Rows are points. Any point is a mix of the corners, with weights that add up to 1. It lies inside the corners' shape when no weight is negative. Say inside or outside, and name the corners with a negative weight.
(in the rows, 128 means zero)

Corners:
(1): [ 94 228 140]
(2): [136 129 160]
(3): [159 128 129]
(4): [156  43 103]
Points:
[152  59 108] -> inside
[141  97 122] -> inside
[104 177 141] -> outside (3)
[156  80 134] -> outside (1)
[103 208 139] -> inside
[113 165 137] -> outside (3)
[162  98 127] -> outside (1)

Corners:
(1): [176 112 109 130]
(2): [167 161 150 104]
(3): [ 24 209 108 209]
(4): [181 145 187 130]
(5): [ 65 132 125 152]
Points:
[ 88 182 139 155] -> outside (1)
[118 179 152 177] -> outside (2, 5)
[169 142 162 130] -> inside
[143 151 179 146] -> outside (1, 2)
[160 159 148 111] -> inside
[116 167 129 148] -> inside
[108 158 149 139] -> outside (1)

Corners:
(1): [ 94 132 111 144  64 196 162  85]
(2): [ 99 155 157  95 162 145  41 203]
(3): [141 105 113  93  41 150 122   9]
(4): [139 119 184 160   8 115 148 103]
(5): [128 156 159 171 183  90 136 178]
(6): [160 138 104 184 219 188  39 174]
(7): [ 69 142 122 165 111 119  58 152]
(8): [136 161  90 166 127 120  96 210]
(9): [138  24  81 147 112 190 196  97]
Points:
[143 115 134 129 116 139 117 140] -> outside (1, 7)
[134 115 124 163 128 140 137 130] -> outside (2)
[132 126 119 191 151 162  88 142] -> outside (2, 3, 8)
[124  96 119 139  87 162 164 113] -> outside (6, 7)
[151  83  98 156  94 156 109  85] -> outside (1, 2, 5)
[137 122 151 133  68 127 161 104] -> outside (6, 7)
[132 141 138 164 159 126 112 158] -> inside
[140 115  90 142 148 163 129 157] -> outside (4, 7)
[107 130 135 138  83 132 116 130] -> outside (6)

Corners:
(1): [135 113 116  75  11  52 142 126 110]
(2): [124  99 135 162 158 176 112 136 121]
(3): [167 155 155 173  67 119 165 168 117]
(4): [124 111 152  51  53  77 193  78 113]
(5): [109 162 118 129 191 212   7 120 148]
(6): [167 125 136  98 177 157  62  96 139]
(7): [128 158 127 116 148  80 171 151  70]
(8): [125 159 104 164 205 131  66  91 154]
(9): [209 160  64 158  54 136 173 161 101]
(10): [153 148  81 133 176 172  97 161 166]
Points:
[145 135 131 124  59  98 181 152  84] -> outside (6, 8, 10)
[134 152 121 128 147 105 138 135 101] -> inside
[168 151  94 164 129 125 140 150 113] -> outside (4, 5)
[139 151 110 108 142 121 112 122 119] -> outside (2, 3)
[155 142  93  64  92 110 131 131 116] -> outside (2, 3, 8)

Corners:
(1): [148 133 131 147 141 126 140 106  83 158 109]
(2): [ 95 115 121 125 161 122 145  80 118 152 150]
(3): [ 99 103 120 121 128 117 134  93 157 106  97]
(4): [103 115 127 111 163 193 139 106 147 116 107]
(5): [110 221 131 115 141  93 158 106 118 163 249]
(6): [ 96  97 128 115 126 126 138 126 165 156 136]
(7): [120  89 166 104 138 105 146 134 130 154 132]
(8): [ 97  81 136 120 136 124  97 113 159 127 144]
(9): [134 100 163 129 132 104 127 103 141 166 104]
(10): [171  91 123  99 159 113 112 132 144 167 161]
(11): [119 219 130  74 207 119 115 159  68 161 149]
(12): [132  87 146 161 146 110 140 118 160 127 122]
Points:
[119 126 147 126 144 107 135 115 118 159 143] -> outside (3, 4, 10)
[121 105 139 113 143 117 134 122 139 154 138] -> inside
[115 120 130 130 136 120 136  91 146 136 141] -> outside (6, 7, 11)
[144 132 133 108 154 118 135 118 113 159 144] -> outside (6, 8, 12)
[136  98 127 127 136 127 127 111 153 141 135] -> outside (2, 7, 11)

Corners:
(1): [231  51 157  53 115 129 155 108  88 126 101  92  72 180]
(2): [186  57 119  41 135 164 213 162  97 135  94  65  61 113]
(3): [153  96 121  77 134  66 165 152 108  87  93 108 158 143]
(4): [171 107 155  11  64 127 196 115  53 169 103  95 112 139]
(5): [ 86 142 100 108 149  89 128 126 124  95 107 147 136 145]
(6): [170 154 137  24 138 118 137 131 109 151 130 104  87 148]
(7): [135 162 158 186 124 160  94 134 182 188 126 136 161 152]
(8): [142 155  92 111 144  75 182  66 153  78 105 157 127 139]
(9): [109 140 194 148 168 176 111 107 159 199 180 138 134 124]
(10): [121 146 162 106 129  60 136 172 129  48  83 116 138 109]
(11): [ 70 179 143 184 139 145 113 128 162 249 178 111 115 173]
(12): [ 97 168 115 170 181  47 134 121 121 108  42  95 145  88]
(13): [118 200 189 201 180 233  85 190 145 158 184 151 114 132]
(14): [124 156 113 209 123 109  84 144 166 194 161 192 124 159]
(15): [135 149  80 123 137 105 115  85 105  88 154 131 144  95]
Points:
[169 112 126  61 120 116 163  92 107 145 111 119 106 134] -> outside (3, 10, 11, 13)
[135 124 147  87 143 106 162 131 113 130 107 103 118 138] -> outside (7, 14, 15)
[128 147 128 145 144 108 126 148 147 140 113 133 121 153] -> outside (4, 9, 15)
[120 163 124 123 156 113 140 135 119 110 111 129 116  96] -> outside (1, 3, 7, 11)
[154 132 124  77 135  73 150 129  99  61  66 107 139 130] -> outside (2, 9, 11, 14)
[123 148 130 131 139 105 129 125 133 136 125 135 134 145] -> outside (2)

Corners:
(1): [130 152 148 137 113  74 214 149  68 220 158 179 107 145 234 102 145 137]
(2): [154 153 146  81  62  93 152 146 129 127  85 196  37 152 220 134 142 152]
(3): [119 157  57 130 135  51 193 128 124 180 163 120 113 177  89 218 170 104]
(4): [198  87  59  98  96 138  74 166 103  98 126 123 119 154 157 167 123 109]
(5): [143  96 148 111 146 190 115 100 143  92 102 133 198 157 123 118 140 138]
(6): [131  95 157 139 172 120 153 169 141 199  94 107 126 152 104 107  98 178]
(7): [103 151 172 110 184 117 105 123 128  83 102 124 159 114 182 163 115 168]
(8): [ 87  30 155 208 187  28 148  60 155 159 136 168 102 106 148 187 156 148]
(9): [167 147  86  96 153 118 170  59 154 134 101  92  73  65 144 211 176 125]
(10): [103 200 105  69 131 155 153  97 132 139 120 115 166 135 221 183  68 186]
(11): [172 171  57 120 123 145  48 147  45  63 187  30 203 206  79 163  76 122]
(12): [199 168 128 118 101  86 170  92 190 208  88 194  41  50 186 185 122 139]
(13): [165 173 169 129  66 164 197 144 123 161 178 153 198 136 151 140  93 127]
(14): [ 80  75 151 179 171 112 179 134  74 185 157 161 119 113 140 133 173 146]
(15): [204 179 112  72 140 172 131 113 100 108 160 117 113 156 164 210 132  93]
(16): [115 169  96  78  43 139 133  74 158 156 101  53 200 160  97 191 142  98]
(17): [ 79 107 130 137 145  59  55 179 150 172 157  90 111 141 147  81  60 120]
(18): [111 102 129 164 137 161 147 129  79  97 109  96 151 146 125 133 176  77]
(19): [175  70 147 106 135 145 119 103 119  99  45 138  94  78 104 160  72 132]
Points:
[148 145 106 103 147 117 121 135 114 117 113 116 114 141 159 162 120 133] -> outside (8, 13, 14, 16)
[145 138 121 113 121 121 142 120 125 139 119 124 128 132 149 161 119 127] -> outside (14)
[128 100 141 141 136 120 155 107 144 159 103 135 133 105 129 145 144 127] -> outside (2, 10, 11, 15)
[124 135 129 114 131 128 134 114 126 132 118 118 149 135 146 160 129 136] -> inside
[154 132 122 130 143 134 152 116 118 126 122 126 150 124 140 162 119 141] -> outside (2, 14, 15, 16, 17)
